Rows are points. Before rounding, the points of a table are all equally far from one centre. They may lie mostly on one side of it. Where is the centre, to within rounding?

Points:
[[ 2.2 -1.6  0.3]
 [-3.5  2.3  1.1]
 [ 3.0  0.3 -5.4]
 [ 0.0  6.9 -4.5]
 [ 1.4 -1.0 -4.9]
 [ 5.3  0.9 -1.8]
 [ 4.8  2.9 -4.6]
 [-1.2 -1.8 -0.7]
 [ 1.6  3.9 -6.5]
 [-0.8 -1.7 -3.5]]
Centre: [ 0.6  2.8 -1.7]

Points:
[[-1.4  1.7 -2.0  2.8 -4.2  1.5 -6.7 -1.0  2.7]
 [-2.8 -1.1 -0.2 -1.1 -2.6  2.1 -7.8 -1.8  5.0]
 [-4.8 -0.1 -0.8  1.5 -2.6  1.0 -7.2  2.0  3.4]
 [-4.6  0.6 -0.5 -1.1 -2.2  2.4 -7.0  3.2  3.5]
 [-4.9 -3.5 -0.4  0.9 -0.3 -0.9 -4.9  3.2  2.2]
 [-4.0  2.4  2.1 -0.9 -1.1 -1.3 -9.4 -2.5  2.3]
 [-3.6  4.7  1.0  1.0 -2.3 -1.9 -2.7 -0.5  2.7]
 [-2.7  1.9  2.8  0.2 -3.5 -1.0 -8.1  2.2  3.5]
 [-3.4  0.1  0.5  0.7 -2.9 -0.7 -9.0 -1.2  3.7]
 [-1.8 -2.7  1.9  1.2 -1.5  0.0 -5.4 -2.8  5.4]
 [-3.5 -1.7  0.8  0.3 -2.0 -3.0 -6.3  0.1  4.5]
 [-4.7  0.7 -0.8  1.6 -3.5 -0.3 -6.4  2.0  3.0]
 [-2.6  0.9 -1.6 -0.1 -1.5  0.0 -6.3  1.0  5.8]
 [-2.8  1.3 -0.7  4.6 -2.4  2.1 -6.5  1.6  1.9]
 [-3.9  1.9  3.8 -1.3 -4.1 -2.8 -5.8  2.5  0.2]
 [-3.9  2.0  0.0  2.7 -0.8 -0.4 -5.6 -1.2  4.7]]
Centre: [-0.6  0.2  1.2 -0.8 -0.1  0.7 -4.7 -0.1 -0.6]

Points (23 x 20):
[[-1.3  2.0 -3.7 -0.1 -1.7  5.9 -1.7  2.6 -1.7  2.3 -5.0  3.6 -6.8 -0.8
  -0.3 -5.7  1.9  2.0 -3.9 -3.0]
 [-2.4  5.1 -1.6  2.6 -1.3  5.2 -2.6 -2.0 -1.2  4.3 -2.2  5.4 -2.8  0.5
   0.4 -2.8 -1.4 -1.5 -4.9 -4.0]
 [-0.4  0.3 -1.4 -5.4 -2.1  2.8 -7.1  1.9  0.3  3.8 -3.5  1.6 -6.8 -2.1
   3.1 -2.4 -1.8 -2.0  2.5 -3.3]
 [-3.7  4.5 -0.9  5.2  1.1  2.5 -2.3  2.1 -4.1  2.7 -3.7  3.2 -2.9  0.1
  -1.3 -2.8  1.6 -2.1  1.1 -1.9]
 [ 1.8  2.1 -4.1 -4.3  0.1  5.7 -4.3  2.8 -3.1  0.2 -2.0  3.0 -6.4 -0.1
  -1.4 -2.6  1.6 -3.4  0.1 -4.0]
 [-2.1  4.5 -3.9 -2.7  1.5  4.7 -1.1  2.0 -2.3  4.5 -0.9  6.1 -4.4  0.7
  -0.4 -2.1 -3.6 -2.7 -2.5 -0.5]
 [-4.4  2.9 -1.5 -4.1 -1.4  5.4 -1.0 -2.1  2.0 -2.4 -0.9  4.4 -2.8  4.0
  -1.3 -3.5 -0.5 -1.5 -2.7  1.7]
 [ 2.9 -0.4 -2.6  0.6  0.1  7.8 -0.8  6.8  2.5  4.3 -3.2  4.4 -3.0 -1.2
   2.4  0.4  1.1 -2.2  1.3  0.2]
 [ 2.1  3.6 -3.1 -1.2  0.4  4.7 -4.6  0.5 -1.0  6.0 -4.4  5.4 -0.5  0.6
   0.5 -1.3 -2.7 -3.1  1.1 -1.0]
 [-0.6  5.0 -5.6  1.3  0.7  3.5 -6.4  2.3  1.9 -0.3 -0.4  4.9 -5.3 -3.6
   3.7  0.4 -5.8 -3.9 -0.1 -1.5]
 [-1.9  5.3 -3.5 -3.4 -2.1  6.5  0.5  0.3  1.4  2.2 -2.5  4.7 -0.9 -0.2
  -1.0 -3.8  2.3 -0.9  0.2 -3.1]
 [ 2.0  1.0 -0.4  0.8 -1.8  1.9 -3.5 -1.0 -4.6  0.3 -2.8  7.7 -2.7  4.3
   3.3  1.1 -1.2  0.3 -1.7  0.4]
 [-1.0  5.6 -4.7 -1.2  3.6  3.6 -1.1 -0.5  2.5  3.2 -4.3  2.4 -2.4  2.1
   0.3 -4.1 -2.6  1.0 -4.9 -5.3]
 [-0.2  3.3 -3.8 -1.7  3.3  7.4 -2.9  1.2  1.7  0.3 -4.4  2.9 -6.9  1.7
   4.6 -6.7 -0.9 -2.2 -4.7 -4.5]
 [-1.8  0.1 -2.2 -0.7  2.1  7.4 -1.0  1.8 -0.8 -0.2  0.8  6.8 -4.7  4.4
   0.3 -3.4 -1.1 -3.5 -5.2  0.3]
 [-1.4  2.8 -1.9  1.4  1.0  3.2  0.2  1.3  5.2  4.4 -6.0  0.1 -1.9  3.1
   0.5  0.1 -1.9  0.4 -3.0 -7.5]
 [ 3.0  6.7 -3.5 -1.9  0.0  3.9 -3.6  2.3 -2.3  1.1 -1.4  4.4 -5.4  1.1
   4.3 -2.4  0.2 -0.3  1.4 -3.0]
 [-1.3  3.0 -5.1 -2.2 -0.4  8.6 -4.8  0.8 -1.6 -2.1 -3.4  5.9  0.6  1.6
   0.5 -5.2  0.9 -0.8 -3.8 -2.1]
 [-1.1  3.7 -3.8 -3.7 -0.8  7.8 -7.2  0.3  1.9 -0.1 -1.7  1.1 -3.5  2.1
   5.4 -0.7 -1.5 -1.5 -6.2 -5.1]
 [-0.9  5.5 -6.0 -1.5 -0.2  7.7 -6.1 -1.4 -3.0 -1.5 -2.2  4.0 -3.1 -0.2
   0.5 -2.5 -1.1 -2.9  0.8 -0.9]
 [-0.1 -0.6 -3.6  2.1  1.0  6.9 -1.7 -1.2 -1.0  0.9 -1.0  5.4 -1.7  4.3
  -2.3 -2.5  2.3 -5.1 -4.0 -2.0]
 [ 1.1 -0.4 -5.0  2.4  2.4  8.1 -0.4 -1.0 -3.5  3.6 -2.4  3.8 -4.9  4.5
   3.5 -1.2 -2.5  1.7 -3.3 -3.1]
 [-3.0  1.6 -0.7 -1.7 -0.3  7.6 -4.9  3.3 -0.6 -5.0  2.6  4.6 -5.2  1.3
   1.9 -2.8  0.9 -2.6  0.4 -3.3]]
Centre: [-1.4 -1.2 -3.0  0.2  0.2  2.6 -1.0  1.0  0.0 -1.1 -2.4  0.2 -1.2 -0.7
  4.0 -1.6 -1.5 -1.8 -1.5 -1.7]

Points, 29 rows:
[[-2.7 -2.7  5.4 -2.8 -0.2  2.6 -1.9 -1.2  2.4  6.8  2.9  2.9 -0.6 -3.5
  -6.2 -2.0 -2.2 -0.6  0.3  1.6  2.4 -3.6  2.5 -4.1]
 [-3.0 -3.4  3.7 -5.3 -0.2  4.9 -0.5  0.1  2.4  5.6  3.5  1.5  0.4 -3.1
  -5.8 -3.4  1.3  1.6  3.3  2.7  0.9 -2.9  4.9  0.8]
 [ 1.0 -4.0  6.5 -4.4  1.5  3.7  0.7 -0.7 -0.4  5.7  3.6  3.7  0.8  0.5
  -6.2 -2.8  0.4 -4.1  0.1  2.3  1.5 -3.5  3.9  0.7]
 [-2.8 -2.5  7.1 -3.6  0.3  2.1  1.3 -3.4 -0.5  8.1  2.7  2.1  0.0 -4.6
  -5.5 -2.9  1.5 -0.8  2.2  2.7  2.1 -3.8  2.7  1.7]
 [-3.9 -3.2  4.7 -5.9  0.5  3.3 -1.4 -0.9  1.6  5.1  3.1  3.2  2.4 -1.4
  -7.3 -1.0 -0.6 -0.4  3.0  2.0  1.3 -4.4  3.4  0.2]
 [-1.2 -0.6  6.6 -6.0  2.5  2.6 -1.3 -4.2  1.7  3.9  1.3  3.9 -3.3 -2.8
  -5.2 -2.7  0.4 -2.2  0.7  3.7  3.0 -2.3  3.0 -0.6]
 [-1.5 -3.0  6.2 -2.7  0.0  2.3  0.9 -0.9 -1.2  6.3  5.1  4.8  0.2 -2.5
  -5.6 -2.5  0.4  0.1  1.3  4.7 -0.6 -4.5  3.8  2.7]
 [-1.5 -4.6  6.6 -5.5  2.7  6.5  0.8 -2.8 -0.5  3.6 -0.1  2.5  0.9 -3.8
  -4.7 -0.1  0.5  0.0  3.6  2.1  0.5 -1.7  1.7  1.8]
 [ 0.1 -2.6  7.0 -5.7  0.6  4.5 -1.8 -2.1  1.0  5.3  4.4  2.8  0.8 -1.5
  -4.9 -2.1  0.0 -2.7  0.3  2.6 -0.4 -4.5  3.7  0.1]
 [-3.8 -0.3  3.9 -4.9  0.3  2.5 -0.1 -1.0  1.6  6.9  0.8  3.1 -1.3 -0.4
  -5.1 -3.3  0.5 -1.5  4.9  5.1  3.0 -5.8  2.9  1.7]
 [-1.1 -1.9  3.4 -3.2  1.7  5.3 -3.9 -2.9  0.0  6.4  1.0  3.9 -0.5 -3.3
  -4.7 -1.5 -1.8 -1.7  1.7  3.8  1.4 -3.9 -0.4 -3.9]
 [ 0.2 -3.2  4.3 -3.1  0.5  6.3 -1.7 -0.9 -2.3  4.2  2.1  2.4  3.2 -2.3
  -7.5 -0.5  1.7 -0.5  1.8  4.3  4.2 -4.4  4.4  1.2]
 [-2.1 -1.3  4.1 -4.9 -0.6  5.4 -2.0 -4.1  1.4  4.5  3.6  4.8  2.3 -3.0
  -6.1 -2.3 -0.1 -0.7  3.6  2.4 -0.6 -2.3  2.8  2.3]
 [-0.3 -2.1  6.6 -2.1 -1.2  4.6 -1.5 -2.6  3.9  2.8  1.1  3.8  0.4 -4.8
  -5.7 -1.5  0.0 -2.8  1.7  3.0  2.9 -6.0  3.0 -0.1]
 [-3.3 -3.3  4.6 -3.6  1.9  4.8 -1.8 -1.7  0.9  6.3  1.1  2.1  0.5 -2.0
  -6.3 -2.5 -0.7 -1.4 -0.3  5.9  1.9 -3.8  2.1  2.5]
 [-0.6  1.1  7.5 -3.0  4.8  4.4  1.4 -3.4  2.3  6.8  1.3  2.7  1.3 -2.9
  -3.7 -3.0  1.0 -0.6  2.4  4.0 -0.4 -2.4  3.2  1.4]
 [ 2.3 -1.9  2.6 -1.7  2.8  3.1 -1.7 -2.0  3.4  5.8  4.2  2.2  1.3  0.0
  -6.4 -4.0  0.8  1.9 -0.3  2.0  2.3 -2.2  3.1 -1.2]
 [ 1.4  1.3  6.0 -3.0  4.8  4.0  0.3  0.7  1.2  5.5  3.1  3.0  0.6 -6.5
  -5.3 -2.1  0.4  1.0  0.9  4.2  0.3 -2.1  4.3  1.7]
 [-0.2 -3.3  5.5 -2.0  1.0  1.9  1.3 -3.6  0.9  6.3  1.9  4.7 -1.5 -1.6
  -4.4 -0.8 -0.3 -1.1  3.8  3.8  5.6 -1.5  5.5 -1.2]
 [-1.4 -4.4  4.9 -3.4  0.5  2.8  2.5 -3.7 -0.3  8.6  1.8  4.2  0.1  0.4
  -7.7  0.2  0.9  0.0  3.7  4.3  2.6 -1.5  1.9  0.6]
 [-2.3  0.4  4.3 -1.7 -1.3  2.8 -1.0 -6.6  0.8  1.6  6.6  1.9 -0.6 -1.8
  -6.3 -1.5  1.9 -0.6  0.5  2.4  3.2 -1.0  1.6  0.2]
 [-1.0 -2.0  5.2 -6.7 -0.5  4.2 -0.7 -2.6 -1.5  5.3  1.0  5.9 -0.3 -2.7
  -9.3 -2.4  1.8 -1.4  1.3  2.5  1.0 -1.9  1.7 -1.3]
 [-2.6 -1.9  5.3 -1.6 -0.8  5.0  1.2 -1.2  1.9  5.6  3.8  1.0  2.3 -2.3
  -6.0 -2.8  1.6 -1.2  3.5  1.3  3.0 -6.0  2.5  3.7]
 [-3.0 -2.4  5.7 -5.5  1.5  2.2  0.4 -2.9  1.0  4.1  4.8  1.8  1.0 -4.4
  -5.2 -2.2  0.0 -0.8  0.2  4.9  1.8 -3.5  1.2 -1.0]
 [-2.9 -4.2  4.3 -3.3  2.2  3.1 -0.9 -2.2 -1.0  6.6  3.2  3.4  0.5 -3.8
  -6.0 -3.1  0.1 -0.6  2.0  3.9  3.0 -3.1 -0.3  1.2]
 [-3.0 -3.3  5.8 -5.3  2.7  4.0  0.0 -0.8  0.7  5.1  2.7  4.1  2.0 -4.0
  -5.2 -2.3  0.7 -1.9  2.1  0.9  2.5 -5.0  1.3 -0.4]
 [ 0.5 -0.3  6.2 -1.9  0.7  2.4 -0.4 -1.8 -2.1  4.8  3.6  4.4  0.3 -5.3
  -3.9 -3.2 -1.2 -1.2  0.9  7.3  0.2 -2.9  0.7  1.1]
 [-4.2 -0.7  6.6 -5.3  2.1  2.8  0.5 -1.3  0.5  6.9  3.4  2.5 -1.4  1.0
  -5.1 -0.4 -2.0 -1.6  3.3  1.8  2.8 -1.8  4.2 -2.0]
 [-0.9 -2.0  5.3 -0.5 -1.3  3.6 -3.6 -3.7  1.0  5.1  4.1  3.6  1.2 -4.3
  -7.5 -1.6  0.5  1.0  1.9  1.6  1.4 -3.3  1.2  2.8]]
Centre: [-0.1  0.9  2.5 -1.7 -0.4  2.9  1.1  0.0  0.0  4.2  0.6  2.0 -0.6 -1.5
 -4.1  1.0  1.6 -1.0  1.1  1.8  0.8 -1.6  1.5  0.1]

Points, 31 rows:
[[ 4.5  2.0  2.8  2.1  1.8  1.7  2.8 -3.9 -1.4 -3.2  1.2 -2.3  4.7 -2.1
   7.5 -2.7  2.8 -3.3 -2.1  3.5  4.3 -1.2  1.0  1.6]
 [ 5.1  2.0  1.4  2.6 -2.0  0.4  4.9 -5.0 -4.2 -4.2 -2.5 -2.2  6.3  3.0
   5.8 -1.1  2.0 -0.5 -5.9 -0.2  1.9 -3.9  0.2  4.3]
 [ 7.7  1.8  1.7  0.4  0.6  0.9  1.5 -2.4 -1.1 -2.9 -5.2 -1.2  0.7 -1.0
   2.0 -3.8  5.8  1.0 -3.0 -3.2  1.1 -4.0 -4.3  4.3]
 [ 6.0  2.4  1.9 -1.7 -0.8  0.8  1.8 -1.9 -0.2 -1.8 -1.8 -1.6  3.4 -0.1
   4.0 -5.2  0.6  5.2 -0.3 -0.3  3.3 -2.5  1.8  7.3]
 [ 5.5 -1.7 -2.0 -0.7  0.5  0.6 -0.5 -0.6 -2.3 -2.6 -1.4 -2.8  4.0  3.0
   4.1 -3.9  3.3  5.2 -6.3  3.1  5.5 -4.6 -1.3  0.9]
 [ 3.1 -0.9  1.1  0.8  0.4  2.9  3.9  1.3 -4.5 -5.0 -4.3 -0.7  6.3 -1.6
   4.3 -6.6  2.7  1.7 -2.7  0.1  3.1 -0.5  0.3  1.3]
 [ 6.5  2.5  1.4 -0.4  0.2  0.2  4.4 -1.3 -1.7  0.1 -2.8 -1.7  4.4  0.0
   8.8 -2.9  5.6  1.3 -6.6  1.9  2.8 -0.6 -0.2  1.1]
 [ 3.9  2.4 -2.8  0.8  1.5  0.3  2.5  1.6 -0.3  0.8 -5.2 -1.1  5.6  1.6
   1.9 -5.5  0.9  1.8 -4.4  0.9  4.0 -1.1  0.8  4.4]
 [ 2.0  0.5  4.5  1.7  1.2  1.0 -2.2  0.8 -1.5 -7.0 -2.1 -0.1  4.3  2.4
   9.0 -2.1  5.3  2.1 -3.7  1.1  4.7  0.6  1.5  3.6]
 [ 6.0  3.3  0.1  1.2 -0.6  2.0  2.3  0.0 -3.2 -7.1 -0.7  2.3  3.2 -3.1
   3.3 -5.1  0.5  0.6 -1.6  2.5  3.6 -2.8  0.6  4.1]
 [ 6.6  0.7  2.9  1.5 -3.7 -1.3  3.1 -1.0 -0.7 -5.1 -3.0 -2.1  3.7 -1.9
   6.2 -4.3  4.7  2.9 -1.3  0.5  3.0  1.0  3.0 -0.8]
 [ 6.5  0.4 -1.4  2.1  1.7  0.0  2.5 -1.7  0.2 -2.2 -4.6 -0.3  6.5 -1.3
   3.6 -4.6  2.2  1.5 -0.6  2.3  3.4 -2.3 -0.3  3.2]
 [ 4.1 -0.4  3.1  3.5  1.3  0.0  3.0  0.1 -5.0 -4.6 -3.8 -0.7  3.8 -0.9
   3.2 -5.1  4.7 -0.6 -1.5 -2.3  5.6 -4.8  1.1  4.6]
 [ 5.7 -0.3 -0.8  1.1  1.1  3.4  1.3 -2.3 -2.9 -2.6 -0.5 -1.1  2.9  1.5
   7.0 -5.9  3.1  2.1 -5.3  1.6  6.0  1.9 -1.2  1.3]
 [ 2.5  3.7  3.1  0.8 -4.2  2.8  3.9  0.1 -3.4 -1.1  0.5 -0.7  2.9 -1.6
   3.1 -0.2  3.8  3.5 -3.4  2.0  7.9  0.2  1.5  2.4]
 [ 5.5 -0.9 -1.4  1.3  1.6  0.4  2.2 -1.6 -2.5 -0.9 -3.8 -3.1  3.4 -2.3
   6.2 -4.6  6.1  2.3 -5.4  0.6  4.9  0.7  0.2  2.6]
 [ 4.0  1.3  1.1  2.7  1.6 -0.6  4.7  0.3 -2.2 -2.1 -1.0 -6.8  2.9 -1.9
   2.5 -2.2  6.2 -1.9 -2.5  0.9  3.1 -3.6  0.4  5.8]
 [ 6.8  0.4  3.3  2.3 -0.2  2.1 -0.4 -0.1 -3.5 -4.7  0.7 -2.6  4.7 -2.1
   1.4 -3.5  2.8  0.3 -6.0 -0.3  5.0  0.6  2.7  4.7]
 [ 5.5  2.2  1.3 -1.2 -0.4 -0.6  6.1  1.9 -3.6  0.2 -3.3 -3.7  2.9 -1.2
   3.8 -6.5  6.1  1.8 -4.7  0.9  1.4 -1.4  0.1  3.3]
 [ 3.9  1.4  2.7  4.7  2.0  2.1  2.2  0.7 -4.6 -1.3 -2.8 -2.0 -1.1  1.9
   0.9 -7.3  3.4  2.9 -5.9  0.2  5.0  0.7 -0.5  5.4]
 [ 2.6 -2.1  1.4  3.9 -0.1 -0.4  3.8 -1.6 -2.8 -2.1  0.7 -2.9  3.4  1.9
   8.6 -1.5  6.6  3.9 -2.8  3.8  2.5  0.8 -2.1  2.7]
 [ 1.6 -1.1 -0.8  1.8  1.1  3.0  2.0  0.1 -2.6 -5.0  0.4 -1.7  5.1 -5.0
   4.1 -2.1  4.4 -1.0 -4.9  0.3  3.9  0.3 -1.4  1.8]
 [ 5.7  1.6 -0.2  2.2 -0.6  0.5  1.5  1.0 -1.0 -3.2 -0.2 -1.3  3.4 -0.6
   2.9 -5.9  4.9  2.4 -7.1 -1.3  3.9  1.4  3.1  4.7]
 [ 4.8  3.7  3.7 -1.0  2.4  1.2  4.1  0.7 -3.5 -1.7 -4.7 -4.6  4.7  1.4
   4.8 -4.5  2.9  3.5 -4.2  0.6  2.8 -3.2 -2.4  5.0]
 [ 8.7  0.4  0.9  1.7  1.6 -1.5  1.8  2.9 -1.5 -1.7 -2.2  0.6  2.2 -3.7
   5.1 -3.3  3.4  2.9 -6.2  2.8  2.8 -3.3 -1.6  1.8]
 [ 3.4  0.8  2.1  1.9  0.8 -1.0  3.4 -2.1 -0.5 -4.1  1.5 -3.5  4.2  1.3
   3.3 -5.2  3.9  2.5 -5.3 -2.4  7.2  2.6 -1.3  1.6]
 [ 5.6  2.9 -0.7  1.0 -2.1 -0.7  0.6 -1.6 -3.9 -2.6 -6.5 -2.4  3.8 -0.2
   5.2 -4.2  6.0  2.8 -5.9  0.5  4.7 -0.5  3.0  2.8]
 [ 8.3  0.1  3.8  0.6 -1.6  1.2  0.3  3.6 -3.4 -5.6 -2.9 -2.7 -0.1 -1.2
   3.9 -4.4  1.0 -1.7 -5.4  2.0  4.3 -2.7  3.6  0.6]
 [ 4.3  0.6  2.4 -0.1  1.8 -2.8  2.2  0.1 -3.2 -0.5 -0.3 -5.8  6.0 -1.4
   7.4 -5.7  3.7  0.7 -1.1  2.1  2.9 -2.6  0.6  3.7]
 [ 2.5  1.1  7.9  2.7 -2.3 -0.7  4.7 -0.5 -2.1  1.1 -1.1 -1.0  6.8  0.8
   3.7 -1.7 -0.4  2.4 -2.8 -2.0  3.0 -1.0  1.2  0.5]
 [ 7.5  2.0  2.7  2.8  3.0 -0.5  4.3  0.7 -4.9 -4.6  0.1 -2.0  3.6  2.4
   7.2 -3.7  1.0  3.0 -4.1 -2.8  2.8 -2.3 -0.7  1.5]]
Centre: [ 1.9  0.8  2.1  0.1 -0.2 -1.8  0.6 -0.8 -2.8 -2.5 -1.7 -1.0  0.1  1.4
  2.8 -1.3  1.5  0.5 -3.2  1.1  1.5 -0.9 -0.2  1.6]
